Every row gives one point. To make a cloud, some directions were put in groups of two or more. Within a group, all points are equally far from the middle, so they leave a hole (a ring in 2 directions, a hollow ball in 3). The other directions are filled evenly. Then the cloud was stretched, turned, moved and blurred a little. How many holes are there, and how many directions does each take, smallest first?
In the rows, zero is written as 128.

Cloud:
[[125  66]
 [ 84 143]
 [ 84 141]
 [143 170]
 [134 177]
 [140 173]
 [128 178]
 [122  65]
 [147  82]
 [122  65]
 [160 139]
 [146  79]
 [ 81 129]]
Holes: 1 (2)

Cloud:
[[152 125 144]
 [181 116 140]
 [118  37 148]
 [ 91  59 159]
 [173 223 113]
 [ 77  99 156]
 [ 65 144 129]
 [148 107 133]
 [118  73 122]
 [ 97 209 124]
 [123 163 105]
 [ 98 103 149]
 [158 206 141]
 [137 168 168]
 [114 109 112]
 [ 90  86 155]
 [149 143 119]
 [107 116 115]
 [102  57 135]
 [136 187 177]
 [125 150 101]
 [153 142 117]]
Holes: 0

Cloud:
[[ 71 131 185 100]
 [ 55 197 140 190]
 [108 116 107 127]
 [ 96 225 131 105]
 [180 185 170 155]
 [ 97 119 122 123]
 [125 135 108 120]
 [133 193 179 137]
 [ 89  94 126 132]
 [158 156 150  93]
 [136 144 140 124]
 [127 108 105 165]
 [136 151 143  80]
 [178  99 143 141]
 [ 95 190 166 122]
 [ 80 120 137 103]
 [144 146 170  89]
 [138 199 139  96]
 [ 76 201 169 152]
 [130 200 122 146]
 [100 150 120 133]
 [129  82 139  65]
 [149 185 175 155]
 [177 178 159 141]
 [ 60 124  99  95]
 [ 73 175 141 121]
 [126 187 135  81]]
Holes: 0

Cloud, 47 rows:
[[159 130 187 103  98  91]
 [123 142 205 108 104 167]
 [145 111 119 131 225  60]
 [134 132 193  61 134  77]
 [133 112 169 190 162 127]
 [ 97  79 176 137 119 133]
 [175 137 111 142 200  77]
 [156 133  69 100 112 126]
 [161 143 160  84 152 147]
 [100 112 146 161 177  55]
 [111 141 111 106  91 193]
 [ 94 120 111 154 131 175]
 [153  86 148  89 143 124]
 [182 108 156  91 145  83]
 [124 136 190 141 139 153]
 [147 114 135 177 147 154]
 [158 119 118 170 236  96]
 [118  93 157  69 110 152]
 [ 96 114 190  83  61 176]
 [141 179 165  96  88 106]
 [154  80 100 132 170 117]
 [158 104 140 151 211  30]
 [102 133 100 162 119 159]
 [187 131 141 114 154  66]
 [164 100 160  96 174 114]
 [136 179 119 105  89 101]
 [126  89 178 128 225  74]
 [181 125 113 117 124 142]
 [ 87 136 181 139 169 131]
 [116  62 195 163 235  86]
 [108 157  99 119 125 164]
 [157  97 128 117 102  90]
 [113 132 119 136 123  73]
 [158 113  92 122 133 152]
 [113  95 182 171 222 133]
 [ 83 103 104 175 178 157]
 [100 114 161 109  96 195]
 [ 92 113 150 122 101 189]
 [108 119 127 126  84 108]
 [165  69 107 148 187  93]
 [131 106 136  90  77 103]
 [149 102 114 200 164 142]
 [141 121  76 155 119  87]
 [163 142 166 101  57 130]
 [143 113 144 139 146 173]
 [ 95 135 152 172 165  95]
 [167 115 115 170 123 120]]
Holes: 2 (2, 3)

Cloud (53 x 6):
[[150 163 149  99 129  65]
 [147 132 101  91 162 158]
 [104 152 114 145  54 164]
 [120 115 119 131  55 153]
 [ 93 134  93  63 158 104]
 [147 126 121 166  73  91]
 [ 87 108 188  96  72 108]
 [132 140 175  86 104 164]
 [ 64 148 106  82  51 132]
 [154 181  85  90  97 125]
 [185 107 124  89  93  83]
 [108 103 115  43 138 107]
 [131 202 137 156 116 110]
 [ 84 186 128  99  81  99]
 [ 73  91 138 119 134 111]
 [104 135 121 130 114  40]
 [140 163  77 109 143 154]
 [ 97 141 122 138 103 188]
 [121 152 110 181  79 140]
 [106 124 110  85 179 124]
 [165 150 146 121 109 178]
 [ 98 124 130 110 185  99]
 [ 69 177 170 118  98 121]
 [ 79 165 116 177 155 104]
 [ 71 143 101 171 125 100]
 [162 193 138 147  93 126]
 [ 51 129 125 160 134 111]
 [ 90 137 152 145 179 123]
 [190 158 136 166 136 135]
 [182 155 132  87  96 155]
 [173 154 170 110 143 117]
 [123 142 134 107  93  42]
 [102 143  94  83  41 129]
 [110 166  93  71  72 154]
 [103 149 204 169 116 134]
 [175 112 114  48 126 122]
 [152 158 140 117  37 119]
 [165 151 130 189 144  79]
 [128 138 140 101 128  42]
 [185 168 135 105  88 144]
 [ 69  95 151 124 127  96]
 [ 45 158 148  94  74 135]
 [117 151  94  59  64 150]
 [ 44 149 158 122  88 160]
 [145 163 188 115 119 124]
 [125 138 184  86  94 157]
 [194 142 111  96 113  72]
 [ 86  82 151 110 119 110]
 [170  93 144  86 119  83]
 [186 164 142 114 100 151]
 [ 58 132 122  85  85  74]
 [ 48 164 136  93  69 129]
 [171 131 118 181 118 111]]
Holes: 2 (3, 3)

Cloud, 86 rows:
[[141 188 116 159 181 171 113 170]
 [115  61  98 128 191 165 142 174]
 [ 97 131 150 101  89 127 194 205]
 [165  96 120 131  96 169 188 149]
 [171  68 126 153 110 155  65 139]
 [167 195 116  81 119  99 132 168]
 [139 144 151  74 157  79 139 105]
 [123  64 108 136 192 136  90 153]
 [121  92  87 139 121  95  86 179]
 [ 79  82 110  86 165 174 138 102]
 [150 112 138 127  84 155 143  65]
 [139 160 196 128  72 133 168 155]
 [123 180 122  92 116 151 200 121]
 [141 160 157 114 137 146  75  87]
 [165  79  64 147 159 129  89 153]
 [101 135 110  99  99 123 200 199]
 [ 57 149 165 143 164 141 112 176]
 [149 113 129 160 205 176 150 148]
 [119 161 182  71 151 158 174 124]
 [105 188 142 151  99 183 116 192]
 [126 106 116 140 179 151 171 217]
 [184 132 184 104 176 158 156 153]
 [ 75 157  99  93 131 159 126 179]
 [152 104  80 130 122 151 200 170]
 [109 190 154 104  94  79 125 113]
 [182 106 154 174 119 132 132 121]
 [ 86 175 148 176 130 186  90 143]
 [196  84 187 126 138  97 147 138]
 [179 122 108 130  98 143 106  84]
 [ 55 160 109 119  88 117 134 123]
 [185 136 148 101 173 143 167 210]
 [100 146 188 126  90 198 130 119]
 [113 119  63 108 157 190 124 130]
 [127  76 132  89 109 108 208 133]
 [136  94 120 163 150 139  57 197]
 [ 93 134  83 131  58 152 141 176]
 [ 94 104 141 110 159 189 154  58]
 [ 65 109 135  88  83 166 166 155]
 [165 125 160  64 115  88 173  97]
 [129 157  85 135 135  98 151 112]
 [177  94 148 138 150 169 117 217]
 [142 108 141 116 204 133 163 199]
 [138 104 206 148 103 113 128 106]
 [173 121 121 127 180 202 141 110]
 [211 165 123 113 131 124 131 112]
 [ 82  78 153 101  72 168 163 109]
 [191 142 147 135 193 151 109 107]
 [130  44 131  95  91 112 156 115]
 [118  91 123 172  95 162 104  86]
 [104  85 138  82 116 187 171 147]
 [ 90  99 104 135 150 189  63 114]
 [ 57 159 118 118 164 157 135 100]
 [112 147 100  87 122 147 206 119]
 [171 143 139 172 129 116 112 109]
 [134 174 149 163  87 144 150 208]
 [ 70 103 119 153 156 132 150 181]
 [151  90 107 145 151 134 200 165]
 [166 115 105 137 149 110 129  77]
 [ 53 117 135 159 148 166  86 178]
 [ 87 112 136  66 167 156 172 114]
 [120 145 191 101  71 101 109 106]
 [ 83 117 128 143 110 210  71 143]
 [114 120 112 111 160  85  98 121]
 [194  56 117 125 178 105 143 123]
 [171 168 112 106 119 106 158  87]
 [100 147 170 113 123  75 186 164]
 [107 134 143  78 102 124  88 128]
 [207 117 130 137 150 183 106 153]
 [123 105 123  85  85 150 201 112]
 [123 140  78 120 126  90 127 114]
 [172  99  50 120 123 131 107 167]
 [ 84 118 124  72 134 144 125 168]
 [129 102 100 184 105 112  91 171]
 [178  85  91 175 109 119 129 189]
 [ 63  93 140 121  74 179 134 173]
 [158 144 155 111 144  51 161 185]
 [152 170 139 104 184 152 194 165]
 [148 203 146 155  96 126 152 162]
 [179  58 166 135 108 140  98 114]
 [171 121  91 134 160 133 115 239]
 [117  87 187 170 132 190 127 138]
 [105 102 101 180 145 180 119 204]
 [114  94  67 123 156 153  91 178]
 [135 158 107 121  87 154 157  84]
 [132 179 159 115 134  62 129 133]
 [194  99 183 141  96 124 117 136]]
Holes: 2 (2, 6)
